Each row of a before or after table is a point. One or more steps were done to the points. Then noise was added and the rows were shuffled. The steps act on columns, c1 being the first. What was done? A step turns or swaps two columns, mirrors them in a line or flattens them onto one, adds a multiple of one to another, or multiplies or shifts one. Angles are multiples of 10 degrees, from the lower column toward the higher: turns from -170 to 170, lines from 10 to 170 but not 90. Use the fewest steps. Two steps may share a column if one is a turn and the other turns, adds or multiplies; they go together, in the order done. Otherwise the lowest column goes first.
(in the rows, 128 means zero)

Before, 8 rows:
[[157 110]
 [190 100]
 [107 145]
 [102 159]
 [147 109]
 [118 133]
 [125 111]
 [109 153]]
After (8 x 2):
[[ 99 175]
 [119 141]
 [158  90]
 [110 166]
 [192  53]
 [129 111]
 [103 159]
 [150  94]]
Steps: add -0.7 times c1 to c2

Before (13 x 3):
[[127 149 192]
 [123 141 220]
 [122  96 151]
 [128 138 159]
 [135  84 132]
 [136 110 139]
 [130 107 106]
 [147  86 141]
 [ 65 143 190]
 [121  88 135]
 [125 122 162]
 [107 144 142]
 [173 105 103]]
After, 13 rows:
[[129 106 179]
 [113 111 129]
 [104 139 113]
 [ 74 148  95]
 [ 97 122 108]
 [145 106 142]
 [ 51 140  78]
 [127 145 101]
 [123  84 134]
 [106 144  43]
 [126  87 117]
 [107  87 137]
 [111  96 112]]
Steps: turn c1 and c3 by 120 degrees

Before, 11 rows:
[[ 92 161  97 108 134 123]
 [118 161 117  99 146 107]
 [ 84 162 128  83 116 175]
 [121  98 169 118 109  86]
 [132 142 164 147 124 115]
 [143  89 137 161 141 113]
 [ 68 133 141  98 102 134]
 [ 67 187 129  78 150 147]
 [124 179 125 106 118 129]
 [195 163  93 104 183 131]
 [149 145 171 137  70  90]]
After (11 x 6):
[[169  88  66 113 147  81]
 [122  66 128 126 128 137]
 [173 114 149 139  74 170]
 [ 77  92 124 114 126 123]
 [ 77  56 159  99 155 112]
 [ 90  82 149  98 169 153]
 [116  87 119 114 109 100]
 [153 174 126 144 114 107]
 [144 124 159 152 111 126]
 [144 156 169 106  80 131]
 [ 87 113 171  99 123 157]]
Steps: turn c1 and c3 by -30 degrees; mirror c2 and c4 in the line at 80 degrees; turn c5 and c6 by -70 degrees

Before:
[[102  92  94  99 138  95 149 151 135]
 [ 93 113  99 130 132 141 116 149 184]
 [102 118  87 148 119 155 104 111 130]
 [104 107  95 111 109 169 162  82 183]
 [126 130 145 120  81 119 129  75 144]
 [106 149 187 124 140 114 149  95 118]
 [124 155 107  46 159  81 147 110 141]
 [189 167 134 137 156  88 152 163 147]
 [ 86 139 102 148 100 162 149 105  87]
 [175 108 108 108 163 138 119  71 170]
 [176  95 164  58 161 150  97 165 125]]
After, 11 rows:
[[121  82 117 138 130 128  83 119 106]
 [162 108 123 113 150  85 103 133 176]
 [131  70 163 147 116 175 165 101 104]
 [155 171  96 196  92 179 163 102 108]
 [158 116 167 108 100 102 122 110 147]
 [141 144 182 122 120  91 133 112  97]
 [ 86 105 153 211 153 128 153 158 125]
 [172  83 182 148 158 104 110  95  97]
 [ 87 152 132 123 154 192 156 170 109]
 [111  87  75 136 145 106 144 141 105]
 [ 97 151 160 156 144  98 146  99 142]]
Steps: swap c1 and c6; mirror c2 and c8 in the line at 50 degrees; turn c3 and c9 by -150 degrees; multiply c4 by -1; swap c5 and c7

Before (13 x 11):
[[160 100 152 124  90 135 125 108 108  84 178]
 [110 151 108 164  92 121 141 155 159 176  87]
 [115 181 158 168 130 130 129 135 183  84 127]
 [ 98 172 120 109 129  93 106 156 154  84 160]
 [137 174 137 161  85 126 168 112 103  82 163]
 [150 104  90 164 164 194 185 127 181 157 169]
 [155 101 139 174 140 104 147  97 121 134 134]
 [ 88  94 142 138 160 163  97 170  87 102 119]
 [ 66 100 144 112 146 170 156 107  95 146  81]
 [ 78 155  61 109 137 146 130 109 181 154  90]
 [131 158 154 136 132  98 100 109 141 148 165]
 [151 156  73  75 160 185 108 150 122  98 124]
 [161 113 118 105  89 108 175 152 115 155 115]]
After:
[[ 93 171 103 147 162 113 143 109 116 117  89]
 [182  64  99 177 127 119 124 138 106  99 103]
 [106 165 114 161 126 147 106  98 113 105 130]
 [166  89 133 133 122 166 150 157 134 125  80]
 [105  91 116 173 179 125 109 107 133 103  77]
 [120 169 119 147  86  90 148 169 188 114 152]
 [168  85 144 132 169 136 128 149 125 122 157]
 [ 94 146 136 101 186 149 100 150 114 145 149]
 [200  81 199 101 123 122 125 110 133 139 152]
 [143 143 122 113 125  83  97 102 203 142 184]
 [135 105 100 126 111 149 154 109 118 131  80]
 [150 169 170 147 110  69  60 129  71 117 100]
 [108  96 197 101  95  79 146 148 117 148 120]]
Steps: turn c1 and c9 by -130 degrees; multiply c2 by 1.3; turn c2 and c11 by -160 degrees; turn c3 and c6 by -170 degrees; flatten c4 and c10 onto the line at 150 degrees; turn c5 and c7 by -160 degrees

Before, 11 rows:
[[ 94 130 155 158 164 146  96 113 131 138 169 103 145 106]
 [129 126 109 127  92 176 165 101 113 150 111 100  92 126]
 [168 189  99 114 144 148 131 153 116 123 162  91 134 109]
 [155 134 162 111 157 128 145  91 138 172 109 135 158  98]
 [125 105 145 122 167 166 142 153 146  94 119  68 142  90]
 [136 174 150 158 144 144 147 160  99 105 158 109  94  97]
 [107 146 139 132 150 165 116 153 158 116 116 120  87 108]
 [ 83 176  93 146  89 145 152 121 172 176 112 153 153 175]
 [115 189 132 185 103 108 117 152 147  90  92 113  88 144]
 [141 152  94 162  88 138 135 175 105 154 107  83  97  94]
 [100 139 108 167 156 146  90 169 124  98 140 148 163 165]]
After, 11 rows:
[[181 123 107 129 167 126 173 109 165 146 113  95  93 147]
 [168 158 140 117  93 126 139  72 119  90 125  69 136  70]
 [166 114 136 136 104 106 118 107 226 127 117 124  89  77]
 [144 118 109 178  98 104  83 210  73 108 131 151 168 129]
 [148  75 100 111  98 171 131 108 108 125 148  84 130  88]
 [144  71  87 151 158  81 158 208 129 174 113 151 154 177]
 [148  90 152 165  93 133 142  87 151 106 145 107  93  69]
 [124 122 158 110 101 156 155  66 101 167 114 137 159 138]
 [138 130 151 172  90  92 102  84 102 138 161 105 154 119]
 [131 106  94 168 165 141 137  94 152 154 115  80  95  59]
 [109  64 133 207 143 119 107 168 201  93 110 112  87 128]]
Steps: swap c1 and c6; turn c2 and c5 by -170 degrees; multiply c4 by 1.3; turn c7 and c10 by -10 degrees; multiply c14 by 2; turn c8 and c14 by -60 degrees; add -1.5 times c13 to c9; multiply c11 by 0.7

Before:
[[137 117 117 127 136 125  90 155 128 126 117 112 155 112 143 127 116 109]
 [ 87 152 110 122 139 112 112 149 137 107 124 116 123 154 129 131 116 138]
 [152 167 130 137 120 128 132 150 134 116 116 178 140 114 126 125 123 140]
 [100 112 120 160 117 114 134  98 184 132 123 122 117 108 147 120 127 129]
 [130 121 123 124 128 118 140  99 120 147 129 167 142 119 113 115 126 137]
 [117 114 128 133  85 118 137 149 128 140 115 127 133 115 134 112 123 121]
 [163 115 152 120 139 116 129 155 117  80 118 129 146 189 144 134 129 132]
 [157 111 112 120 138 157 105 136 117 142 124 106 141 110 147 161 127 137]]
After, 8 rows:
[[153 163 125 115 119 114 137  97 185 136 108 118 164 133 167 120 136 119]
 [103   8 102 137 118 131 116 149 137 129 118 170 137 144 121 129 128 139]
 [116 185 131 153 137 126 129 153 129  90 119 109 132 143 159 123 139 134]
 [165  53 119 120 136 111 109 150 134 108 156 102 122 130 131 132 146 132]
 [121 134  99 148 128 121 146 100 123 141 119 153 120 131 101 114 128 119]
 [102 157 128 141 138 155 141 139 117 105 111 101 118 137 168 157 126 112]
 [135 175 130 135  82 118 144 151 127 139 115 130 129 145 143 114 138 133]
 [ 95 154 147 148 140 117  81 155 122 126 188 143 120 127 161 132 124 118]]
Steps: turn c1 and c17 by -170 degrees; turn c2 and c18 by 150 degrees; multiply c2 by 3; turn c3 and c12 by 40 degrees; swap c4 and c13; swap c7 and c10; turn c11 and c14 by -100 degrees; multiply c15 by 2

Before:
[[146 132 106 170 126  91 128 165 144 159 159 136 120 111 107  74  88  64
  133  70 149 157  89 127]
 [128 101 139 110 110  92  92 132  96 139  84 112 195 144 147 169 111 140
   94 151 119 146 167 143]
 [ 71  97 130 117 113 105 109 135 111  88  97 174 148 182 131 144 154 151
  106 143 111 106 116 189]
 [110 164 102 166 177 121 134 183 182 134 122 153 136 150  99 106  79  70
  113  47 184 131  74 115]
 [178 123 140 102 145 133 100  98  88  88  95 147 166 164  79 109 157 160
  142 138 168 123 178 185]
 [104 137 123 133  95 110 131 129  72 123 137 118 165 116 139 173 126 111
   80 162 118  78 176 144]
 [123 125  58 163 129 128 160 175 128 167 116  89 133  84  81  83  80  90
  121 102 186 189 144 107]
 [153  95 123 142 108 116 176 168  97 146  95  84 175 135 123 102 106 102
  159  96 189 146 167 137]
 [104 147 151 176 162 123 135 181 158 146 139 158  93 133 137 109 102 114
  118  98 166 155 111 120]
 [114  95 145 129 115  89 114  93  69 124  72 153 145 135 130 164 137 164
   84 132 142  84 130 151]]
After:
[[146  94 141 112 115 166  98 133 100 143 130  91 194 119 127 169 112 139
   97 148 118 155  65 122]
 [119  97 125 135 106 138 185 171 100 155 123 121 171 121 144 103 105 110
  165  98 192 149  86 127]
 [109 162 101 163 178 126 124 183 182 134 163 150 138 144 152 102  76  68
  113  46 184 126 156 141]
 [145 131 110 173 124 149 136 167 146 155 133 147 117  86 162  73  86  60
  134  73 149 154 173 141]
 [110 121  56 162 129 104 152 178 130 169 125 111 138  86 172  85  85  90
  119 104 188 172 106 170]
 [107 137 124 130  95 155 123 131  80 124  97 111 165  97 127 172 129 111
   81 165 121  86 102  96]
 [ 99 150 150 176 163 137 119 183 157 146 135 152  93 131 125 111 105 116
  116 101 162 153 143 145]
 [119  94 150 130 117 162 108  97  69 125 149 142 143 106 145 161 135 160
   87 138 143  92  87  88]
 [185 124 137  96 144  97 130  92  89  90 119 143 162 172 163 112 162 161
  144 135 162 145  72  68]
 [ 86  95 122 120 112 147  80 140 113  86 151 137 153 169 141 146 157 159
  104 141 109 129 110  65]]
Steps: turn c1 and c7 by 30 degrees; add 0.7 times c7 to c12; add 0.7 times c6 to c14; turn c6 and c15 by -150 degrees; turn c11 and c23 by 130 degrees; multiply c11 by 0.7; mirror c22 and c24 in the line at 10 degrees
